Every row gives one point. To make a cloud, some directions were put in groups of two or more. Within a group, all points are equally far from the middle, so they leave a hole (a ring in 2 directions, a hollow ball in 3). The other directions are filled evenly. Then the cloud was stretched, turned, moved and blurred a little. Count the holes, and give their numbers of directions, smallest first.

Cloud, 14 rows:
[[-0.05  0.87]
 [-0.60 -0.28]
 [-0.43 -0.58]
 [ 0.37 -0.16]
 [ 0.18  0.26]
 [ 0.12 -0.06]
 [ 0.27  0.77]
 [-0.30  0.68]
 [-0.16  0.43]
 [-0.15  0.56]
 [-0.19  0.42]
 [-0.02 -0.13]
 [ 0.84 -0.23]
 [ 0.39  0.37]]
Holes: 0

Cloud (29 x 4):
[[ 0.26 -0.28  0.30 -0.24]
 [ 0.11 -0.35  0.05  0.77]
 [ 0.21  0.66 -0.02 -0.17]
 [-0.46 -0.55  0.13 -0.08]
 [-0.50 -0.61  0.24  0.16]
 [ 0.45  0.34  0.46  0.05]
 [ 0.16 -0.39 -0.70 -0.34]
 [ 0.39  0.28  0.55  0.02]
 [ 0.23  0.39 -0.34  0.48]
 [-0.29  0.56  0.12 -0.03]
 [ 0.00 -0.70 -0.23  0.55]
 [-0.51 -0.27 -0.86  0.39]
 [-0.47 -0.37 -0.16 -0.32]
 [-0.48 -0.67 -0.76  0.36]
 [-0.11  0.31  0.74  0.28]
 [ 0.51  0.20  0.38  0.09]
 [-0.35 -0.45  0.51  0.21]
 [-0.75 -0.07 -0.42  0.18]
 [-0.03  0.25 -0.21  0.80]
 [-0.11 -0.69 -0.78  0.20]
 [ 0.29  0.35 -0.19  0.56]
 [-0.29 -0.10  0.39  0.92]
 [-0.03 -0.40  0.12 -0.39]
 [-0.10 -0.31 -0.23 -0.54]
 [-0.20 -0.70 -0.06  0.70]
 [-0.49 -0.15 -0.82  0.43]
 [ 0.20  0.67  0.22 -0.09]
 [ 0.24  0.53 -0.41 -0.18]
 [-0.36 -0.82 -0.26  0.56]]
Holes: 2 (2, 2)

Cloud:
[[ 0.34 -0.44 -0.23 -0.60 -0.43  0.62]
 [-0.08 -0.89 -0.55  0.14 -0.95  0.15]
 [ 0.44  0.12 -0.35 -0.35  0.15 -0.16]
 [ 0.27 -0.42 -0.15 -0.28 -0.63  0.59]
 [-0.16  0.45  0.43 -0.03 -0.33  0.47]
 [ 0.28 -0.17  0.21 -0.35  0.32  0.66]
 [ 0.21 -0.50  0.21  0.33 -0.19 -0.92]
 [ 0.10  0.28  0.52 -0.15 -0.01 -0.76]
 [-0.14 -0.85 -0.44  0.12 -0.89  0.17]
 [-0.03  0.52  0.12 -0.30 -0.16  0.91]
 [-0.52 -0.26 -0.31  0.15 -0.52 -0.32]
 [ 0.21  0.01 -0.12  0.54 -0.73  0.45]
 [ 0.19 -0.52  0.12 -0.07 -0.73  0.01]
 [ 0.63  0.30  0.43 -0.25 -0.35  0.85]
 [-0.17  0.49  0.43  0.26  0.71 -0.27]
 [-0.09 -0.30 -0.57 -0.39 -0.78 -0.42]
 [-0.04 -0.15  0.73  0.36 -0.20 -0.04]
 [-0.55 -0.03  0.32 -0.14  0.20 -0.43]
 [-0.17 -0.01 -0.09 -0.51  0.64 -0.38]
 [ 0.23 -0.31 -0.96 -0.05 -0.07 -0.50]
 [ 0.42  0.65 -0.37  0.13  0.11 -0.12]
 [ 0.20 -0.52  0.05  0.02 -0.79 -0.02]
 [-0.11 -0.89 -0.12 -0.26 -0.33 -0.91]
 [-0.44 -0.30 -0.30  0.44 -0.66 -0.10]
 [ 0.05  0.20  0.33  0.03  0.31 -0.92]
 [-0.40 -0.16  0.67  0.25  0.29 -0.08]
 [ 0.23  0.08  1.12  0.01  0.63  0.08]
 [ 0.16  0.12 -0.20  0.30 -0.70 -0.82]
 [-0.15 -0.57 -0.47 -0.11 -0.67 -0.92]
 [ 0.06  0.02  0.23 -0.32  0.50 -0.73]
 [-0.14  0.13  0.11 -0.28 -0.36  0.88]
 [-0.36  0.09  0.24 -0.06 -0.38  0.33]
 [ 0.43  0.05  0.94 -0.09 -0.22 -0.23]
 [ 0.24 -0.52  0.03 -0.25 -0.74 -0.17]
 [ 0.79  0.28 -0.10 -0.28 -0.38  0.22]
 [-0.18 -0.03  0.56  0.06  0.72  0.28]
 [ 0.40 -0.09  0.00 -0.13 -0.02  0.73]
 [ 0.20 -0.05  0.40 -0.43  0.50 -0.60]
 [ 0.47  0.19  0.57 -0.51 -0.49 -0.10]
 [ 0.35 -0.32  0.26  0.42 -0.56 -0.72]
 [-0.08  0.44 -0.08 -0.11 -0.48  0.32]
 [ 0.18  0.09  0.61 -0.46  0.50 -0.64]
 [-0.12  0.09  0.05 -0.47 -0.12  1.08]
 [ 0.40  0.13  0.70 -0.07 -0.16 -0.65]
 [ 0.07  0.11  0.29 -0.39 -0.34 -0.52]
 [ 0.00 -0.16 -0.34 -0.11  0.39 -0.75]
 [ 0.39  0.09 -0.45 -0.44  0.05 -0.09]]
Holes: 2 (2, 2)
